Each row is a point. Each copy is the shape, with its points in the same order, turned, moved and blurred by noise. Say if it was mirrored as well.
In the rows, 128 means zero.

Shape:
[[100 145]
 [ 80 103]
 [140 111]
 [150 110]
 [ 92 104]
 [167 134]]
Copy 1, 6 rows:
[[ 93 150]
 [ 83 108]
 [138 120]
 [153 126]
 [ 97 112]
 [164 152]]
Copy 1 is: only turned
Copy 2:
[[111 161]
 [ 72 134]
 [129 108]
 [136 103]
 [ 84 128]
 [163 114]]
Copy 2 is: only turned

Shape, 6 rows:
[[157  81 115]
 [103 134 120]
 [149 140 134]
 [106 158 142]
 [203 115 119]
 [128 104 148]]
Copy 1 (6 x 3):
[[ 99 117 172]
 [111 146 108]
 [143 142 143]
 [140 151  96]
 [141 141 201]
 [123 107 132]]
Copy 1 is: mirrored
Copy 2, 6 rows:
[[155  84 149]
 [ 98 130 135]
 [133 120 103]
 [101 154 112]
 [171  73  94]
 [146 131 144]]
Copy 2 is: only turned

Shape (9 x 4):
[[145 131 162 137]
 [ 63 125 113  87]
 [131 122 119 139]
 [140 145 119 135]
 [162 129 159 155]
 [134 107 160 132]
 [146 150 171 142]
 [101 126  93  61]
 [154 125 153 137]]
Copy 1:
[[151 102 144  98]
 [ 63 102 141 168]
 [135 134 130 124]
 [136 138 147 111]
 [178 112 141  89]
 [153  91 132 121]
 [156  99 163  85]
 [ 60 127 100 125]
 [164 111 133  99]]
Copy 1 is: only turned
Copy 2 (9 x 4):
[[155 133 163 137]
 [ 79 121 116  76]
 [132 136 124 145]
 [120 136 142 156]
 [170 142 158 155]
 [161 130 145 118]
 [150 144 177 138]
 [ 71  84 119 108]
 [157 125 155 147]]
Copy 2 is: mirrored

Shape, 12 rows:
[[ 97 115 149 154 170  88]
 [161  90 138 126 107 110]
 [125 132 152 157 135 152]
 [134 111 152 103  81 127]
 [109 144 101 121 139 103]
 [157  78  72 110  85 109]
 [145  96  90  70 138 129]
 [128 130 162 142 107 104]
 [111 102 128 112 156 152]
 [133 154 148 133 132 140]
 [147  85 144 151 111 105]
 [127 100 156  96  95 167]]
Copy 1:
[[ 92 150 157  97 170  89]
 [144 117 109 146 129  80]
 [126 150 155 123 124 131]
 [139 110 112 115  83  91]
 [ 76 130 106 122 146 130]
 [120 134  45 169 114  87]
 [136 126  51 111 145 120]
 [112 117 156 124 113  92]
 [141 158 108  94 155 132]
 [121 120 147 124 124 142]
 [134 138 128 151 132  68]
 [168 135 107 100  86 112]]
Copy 1 is: mirrored
Copy 2:
[[109 124  66 160 154 122]
 [136 155 122  99 119  98]
 [128 105 139 158 140 105]
 [135 115 135  75 137 105]
 [ 98 117 107 126 124 164]
 [108 157 126  72  64 121]
 [ 63 158 142  86 118 131]
 [154 115 108 118 146 118]
 [ 71 118 131 132 140 104]
 [130 110 146 140 151 133]
 [143 145 103 117 114  90]
 [110 104 159  85 142  81]]
Copy 2 is: mirrored
Copy 3, 12 rows:
[[157 122 177 114 161 104]
 [125 107 154 116  75 137]
 [106 131 163  93 143 157]
 [131 144 126  93  75 149]
 [141 142 127 153 146 131]
 [ 99 117 125 166  53 117]
 [113  98  79 142 101 114]
 [152 140 165 104 109 151]
 [106 114 121 100 142 111]
 [127 133 140 105 142 172]
 [126 116 179 109  87 128]
 [102 137 110  69  89 141]]
Copy 3 is: only turned
Copy 4, 12 rows:
[[186 144 172 153 113 144]
 [145 139 100 113  91 169]
 [158  93 145 128 137 155]
 [104 120 130 120  89 166]
 [140 131 138 156 130 110]
 [123 124  70 123  52 106]
 [127 136 119  80 101  93]
 [139 125 130 153 110 177]
 [158  95 152  89 113 124]
 [131 112 127 130 158 151]
 [162 119 119 127  71 167]
 [102  92 139  79 104 164]]
Copy 4 is: only turned

Shape (11 x 8):
[[144 173 111 134 103 105 119 159]
 [135 139  77 116 106 104  91 107]
 [100 122 153 145 152 147 209 163]
 [137 103 129 125 138 122 157 120]
 [102 106 135 135 123 103 116 160]
 [154 129 166 160 134 106  98 115]
 [128  82 162  97 104  75 119 127]
 [122 118 145 107 118 143 145 106]
 [131 111 118 136 135 122 155 147]
 [142 182 135  79 144  98  99 144]
 [100 115  76 169 106  85 146 105]]
Copy 1 (11 x 8):
[[141 105 140  96 104 120  73 137]
 [121  84 114 135 137 109  88  93]
 [187 204 139  90 120 139 149 152]
 [146 150 107 112 125 105 145 121]
 [146 141  95  76 155 121  95 130]
 [127  93 125  71 146  83 138 150]
 [ 89 152  74  76 137  89 114 118]
 [114 153 121 129 140 114 141 137]
 [166 146 107 105 122 112 124 128]
 [ 98  87 118  90  96 164 108 136]
 [168 136 141 108 155  89  96  62]]
Copy 1 is: only turned
Copy 2, 11 rows:
[[118 111 148 130 130 113 132  60]
 [122 130 140 136 195 114 159  89]
 [137 146 122 168  60 138  62 132]
 [127 163 119 137 128 145 113 124]
 [144 121 162 139 148 145  99 114]
 [122  89 121  94 144 162 131 120]
 [167 152 166 132 150 187 136 120]
 [129 139 126 159 117 140 149 138]
 [129 149 132 145 120 143  94 108]
 [145 136 172  89 123  97 159  92]
 [143 124 100 182 189 120  92 100]]
Copy 2 is: mirrored
Copy 3:
[[110 145 174 121 137 119 145  79]
 [142 145 151 170  90 133 160  94]
 [126 104 152  81 183 166 107 177]
 [117 135 128 131 129 149 138 163]
 [134 112 151  89  98 128 148 131]
 [118 189 119  94  97 127 133 125]
 [108 111  86 104  91 118 172 130]
 [144 126 107 137 140 122 130 144]
 [119 123 155 116 126 149 138 152]
 [ 95 122 135 136 115 116  99  65]
 [167 140 158 134 115 193 194 124]]
Copy 3 is: mirrored
Copy 4 (11 x 8):
[[ 92 128 121 129 158 102 126 149]
 [141  93 155 160 159 105 117 137]
 [110 149  90  94  52 130 172 112]
 [153 125 124 118 114 132 165 114]
 [102 149 151 154 118 138 151 112]
 [124 137 103 135 174 168 136 101]
 [120 121 176 132 152 163 194 109]
 [139 105 138 100 111 152 141 115]
 [137 144 122 126 107 120 157 124]
 [ 88 105 144 104 176  86 129  90]
 [141  98 110 195 109 123 159 157]]
Copy 4 is: mirrored
